Each point is reached from the start by the listed moves, each made 0, 1 or 2 times, or once backwards (-1), plus a little noise. Say if it took an odd or an even number of moves. Then give how often each move was made.

Moves:
(1): [ 49   0 -20  14  11]
(2): [-11  18 -15  14  -3]
Start: [12  7  9 -9  9]
Points:
[ -9  42 -21  20   3] => even (0, 2)
[ 89  44 -60  49  24] => even (2, 2)
[ 23 -10  24 -23  13] => odd (0, -1)
[121 -10 -16   5  34] => odd (2, -1)

Moves:
(1): [29 -4  3  4]
(2): [  3  29  10 -35]
(3): [-16  -6  24   2]
(4): [ 1 33 14 31]
Start: [-13 -11  -7  -6]
Points:
[ 10 121  19 -14] => odd (0, 2, -1, 2)
[-15 -10  -6  -6] => even (0, 0, 0, 0)
[ 43 -16   1  68] => even (2, -1, 0, 1)
[13 37 77 68] => even (2, 0, 2, 2)

Moves:
(1): [ 43  -1  -4 -10  -6   0   3  -8  -1   0  -5  15]
(2): [ -3  21 -12   0   9   5  -6  -2   6 -12 -11  -4]
(3): [-13   9  22  -2  -6   8  17 -27   9  -5   8  10]
(4): [ -1   1   6  14   0   8   2   3 -13  -1   7   7]
(5): [ -1 -10  14   7  27   6   4   5  -2  -3   3 -16]
(6): [  3   8  -7 -23   6  22  -7   3  -3  -6   7  -8]
(7): [ 11   3  -6   3  -4   9  22  -9  11   1   6 -15]
(8): [  9   4  17  -3 -13 -19   8  32   5  -7  11   8]
(9): [ -5 -19 -10  14   0   5  -5  -2  19  -6  -2   4]
Start: [ -3   4   4  -4  18   8 -26  13 -19  -7   1   6]
Points:
[ -1  64  88 -19   8  -1  54  16   8 -42  40   3] => even (0, 1, 2, 0, 1, 0, 1, 2, -1)
[-12  51 -33 -46  12  33 -77  50   1 -54  -9  24] => even (0, 2, 0, 0, -1, 2, -1, 1, 1)
[-22  82  32 -30  98 121  11 -68 -26 -47  16 -52] => even (0, 2, 2, 1, 2, 2, 1, -1, -1)
[ 27  13  42 -53   8  16 -25  -8 -53  -2  18  40] => even (1, -1, 1, 0, 0, 1, -1, 0, -1)

Moves:
(1): [22 -4 17 12 -3 13 -2  9  1 -5 -1 -5]
(2): [ 4  6 11 -3  4  4 -4  2  0 12 26  4]
(3): [ -2  -8   6  -8  -1   4   1 -13   2  10  -6   1]
(4): [ -7  -6  -1  19 -19  -8   8   8   7  12 -15 -12]
(5): [ -3  -1  -5   7  32   3  14   7   9   5 -10   2]
(6): [ 12  26 -12 -12  -2  21  -9   5  13  21  10   4]
(7): [ -3  -2 -11  -7   3   8  16  -5 -10   1  14  -8]
(8): [  9   4  16 -14 -11 -11   7  12   6  -6 -14  -4]
(9): [ 21  -4 -11   3   3  12   7  -6  28   1  18   0]
(10): [  6  -6  -9  -6   4  -6   0  -4 -10  13   4  17]
(11): [-14 -17 -13  -9   4   6  -3   9  -9   2  13  16]
(12): [-9 13  9  4 -9  7  2 -4 -3 -1  9 16]
Start: [ -8   4 -12   2  -3   2 -17 -12  15  10   7  10]
Points:
[  0  54 -43 -27  -3 -11 -62  22  10 108  41  45] => even (-1, 2, -1, 1, 0, 2, -1, 0, -1, 2, 0, -1)
[-94 -27 -22  37 -40 -28  42 -69 -25  32 -48 -29] => odd (-1, -1, 2, 2, 0, -1, 2, -1, -1, 0, -1, 1)
[ 12 -49  -4  53 -61 -41  -9  16  -2   7 -23 -25] => even (1, 0, -1, 2, -1, -1, 0, 0, 0, 1, 0, -1)
[-35  27 -62  34 -55  55  35   7  43  23  40   0] => even (0, -1, -1, 2, 0, 1, 2, 0, 1, -1, 1, 2)
[110  53 -29  52 -55  86 -21  -1  88  95 121 -13] => even (2, 2, -1, 2, -1, 2, 1, -1, 2, 1, -1, 0)
[-16 -11  22  29 -50  -8 -37   3 -20 -18  32  71] => odd (1, 0, -1, 0, -1, -1, -1, 0, 0, 1, 1, 2)
[ 19  85  33 -78 -34  46 -41 -35  17  47  31 -10] => even (0, 1, 2, -1, -1, 2, 1, 1, -1, -1, -1, 0)
[-40 -51  -4 -15  40   7  17 -31  -2  29  30  19] => odd (0, 1, 2, 0, 1, -1, 1, 0, 0, 0, 1, 0)
